Each row is a point. Two turns around zero, p and q, are shown by what they do to some points. Write where each new point lands after one turn and then the other. Backwards means that the second turn is done in reverse. Each puzzle has new turns, and all numbers are rounded.

Turn p:
11, -1 => 2, 11
-22, -11 => 8, -23
13, -53 => 54, 6
19, 41 => -38, 24
-22, 24 => -27, -19
Turn q:
29, 26 => 28, -27
-17, -9 => -10, 16
0, -49 => -49, -3
-12, 32 => 31, 14
Where do these land?
p, then q: -11, 36 => -8, 37
p, then q: 10, -55 => 6, -56
q, then p: 28, 33 => 30, 31
q, then p: -11, -7 => -12, -6
q, then p backwards: -16, -7 => 14, 10

Turn p:
21, 14, -18 => 19, 6, -24
-23, 8, -35 => -28, 10, -30
-5, 1, 47 => 7, 8, 46
-5, -2, -35 => -14, -4, -32
12, -21, 41 => 16, -19, 41
Turn q:
-7, 18, 18 => 12, -4, 23
-5, 11, 26 => 22, -3, 18
-1, 13, 20 => 16, 1, 18
19, -12, 28 => 30, 18, -6
6, -7, -76 => -71, 4, -28
-12, -23, -17 => -10, -15, -25
Where do these land?
q, then p: 18, -9, 33 => 36, 7, -12
p, then q: -25, 2, -54 => -47, -36, -6
p, then q: 15, 11, -13 => -18, 14, -2
q, then p: 12, -15, 30 => 32, 0, -16
p, then q: -31, 28, -22 => -28, -24, 29
q, then p: 11, -17, 26 => 28, 0, -18

Turn p:
7, 16, -42, -2 => -29, -18, -30, -3
34, -25, -2, 32 => 4, -35, 25, -31
10, -16, 11, 7 => 6, -4, 20, -8
-14, -7, -2, -59 => -36, 42, 8, 25
19, 37, 13, -17 => 0, 31, -23, -26
-55, -6, 23, 39 => 55, -15, 2, 43
Turn q:
36, -26, 18, 42 => 19, -14, 56, -20
3, -35, -4, 45 => 6, -44, 36, -5
-32, 3, 4, -26 => -28, 8, -22, 21
-3, 37, -18, -31 => 9, 24, -45, 1
13, 28, 38, -35 => -6, 60, 0, 4
-40, 17, -22, 0 => -1, -17, -34, 30
23, -24, -16, 4 => 0, -16, 8, -32
Where do these land?
p, then q: -32, 19, -1, 15 => 26, -22, 4, -21
p, then q: -33, 8, 8, -1 => 32, -11, 9, -4
p, then q: 25, 22, -14, -26 => -10, 0, -40, 17
q, then p: 19, -59, -35, -4 => -31, 30, 39, 41
p, then q: 9, 29, -23, 0 => -7, -20, -31, -7
p, then q: 13, -21, 65, 16 => 9, 63, 27, -20
